Every row gives one point. Each copy is the shape, with its points in the same order, turned, moved and blurred by noise. Say if it was mirrored as well.
In the rows, zero is written as 128.

Shape, 7 rows:
[[147  70]
 [126 147]
 [160 146]
 [163 129]
 [ 70 141]
 [137 145]
 [141 110]]
Copy 1:
[[ 89  82]
 [135 153]
 [155 127]
 [145 114]
 [ 88 190]
 [134 143]
 [115 114]]
Copy 1 is: only turned
Copy 2 (7 x 2):
[[ 94 183]
 [143 115]
 [161 143]
 [150 155]
 [ 98  75]
 [147 125]
 [123 150]]
Copy 2 is: mirrored
Copy 3:
[[182  98]
 [113 148]
 [139 163]
 [156 156]
 [ 76 109]
 [123 152]
 [152 122]]
Copy 3 is: only turned

Shape, 5 rows:
[[115 155]
 [138 109]
 [144 113]
 [107 111]
 [160 194]]
Copy 1:
[[148 142]
 [102 110]
 [102 114]
 [131  99]
 [120 194]]
Copy 1 is: mirrored
Copy 2, 5 rows:
[[143 141]
 [122  90]
 [128  95]
 [101 118]
 [199 144]]
Copy 2 is: only turned
Copy 3:
[[135 151]
 [111 103]
 [116  99]
 [ 97 134]
 [195 128]]
Copy 3 is: only turned

Shape:
[[144  99 137]
 [ 98  91 129]
 [135 184 106]
 [ 86 112 190]
 [141 147 107]
 [157 110 111]
 [151  89 124]
 [111 111 108]
 [ 95 104 159]]
Copy 1 (9 x 3):
[[110  97 128]
 [ 86 138 123]
 [187 137 116]
 [ 95 143 190]
 [155 121 107]
 [122  90 102]
 [103  90 112]
 [115 139 106]
 [ 94 141 156]]
Copy 1 is: only turned
Copy 2, 9 rows:
[[103 126 104]
 [ 95  83 121]
 [177 139 155]
 [ 58 113 171]
 [152 127 130]
 [130 128  91]
 [105 120  89]
 [124  86 118]
 [ 82  98 150]]
Copy 2 is: mirrored
Copy 3, 9 rows:
[[130 164 107]
 [ 90 148  96]
 [155  89 141]
 [ 64 161 155]
 [154 114 118]
 [146 152 101]
 [136 168  98]
 [107 125  89]
 [ 82 156 132]]
Copy 3 is: mirrored

Shape, 9 rows:
[[128 162 144]
 [ 96  85 122]
 [146 125 129]
 [121 128 129]
 [156 217 107]
 [ 94  98 113]
 [112 137 138]
 [146 119 138]
 [143 176 136]]
Copy 1:
[[112  82 116]
 [117 161 137]
 [142 103 125]
 [113 113 117]
 [126  44  54]
 [106 157 123]
 [105 111 123]
 [136 104 131]
 [118  64  98]]
Copy 1 is: mirrored
Copy 2, 9 rows:
[[134 176 136]
 [179 107 101]
 [137 128 140]
 [147 137 125]
 [ 62 192 133]
 [164 116  94]
 [150 155 120]
 [142 135 149]
 [111 178 144]]
Copy 2 is: mirrored
Copy 3:
[[131  85 121]
 [107 151 167]
 [137 129 134]
 [117 123 141]
 [128  82  49]
 [100 148 164]
 [113 109 143]
 [145 123 147]
 [128  79  98]]
Copy 3 is: mirrored

Shape, 7 rows:
[[192 139  90 113]
 [106 124 155 105]
 [190 156 116 136]
 [ 98  83 136 139]
 [121 128 124 114]
 [169 156 128 152]
 [124  90 167 127]]
Copy 1 (7 x 4):
[[173 136  81  96]
 [120 144 156 146]
 [164 109 102  80]
 [ 89 117 117 170]
 [127 141 124 133]
 [136 101 114  86]
 [124 105 145 163]]
Copy 1 is: mirrored
Copy 2, 7 rows:
[[193 100 113  86]
 [103 152 139 116]
 [192 124  96 103]
 [127 130 173 155]
 [128 122 135 118]
 [181 135  94 124]
 [137 162 170 127]]
Copy 2 is: only turned
Copy 3:
[[214 127 116  99]
 [130 101 122 154]
 [200 148 145 117]
 [ 95 119 118 114]
 [151 121 110 132]
 [182 163 145 121]
 [115  94 148 121]]
Copy 3 is: mirrored
Copy 4:
[[204 145 125 121]
 [ 98 124 134 102]
 [184 173 143 131]
 [109  83 161 130]
 [130 121 129 117]
 [163 170 151 144]
 [113 112 182 103]]
Copy 4 is: only turned
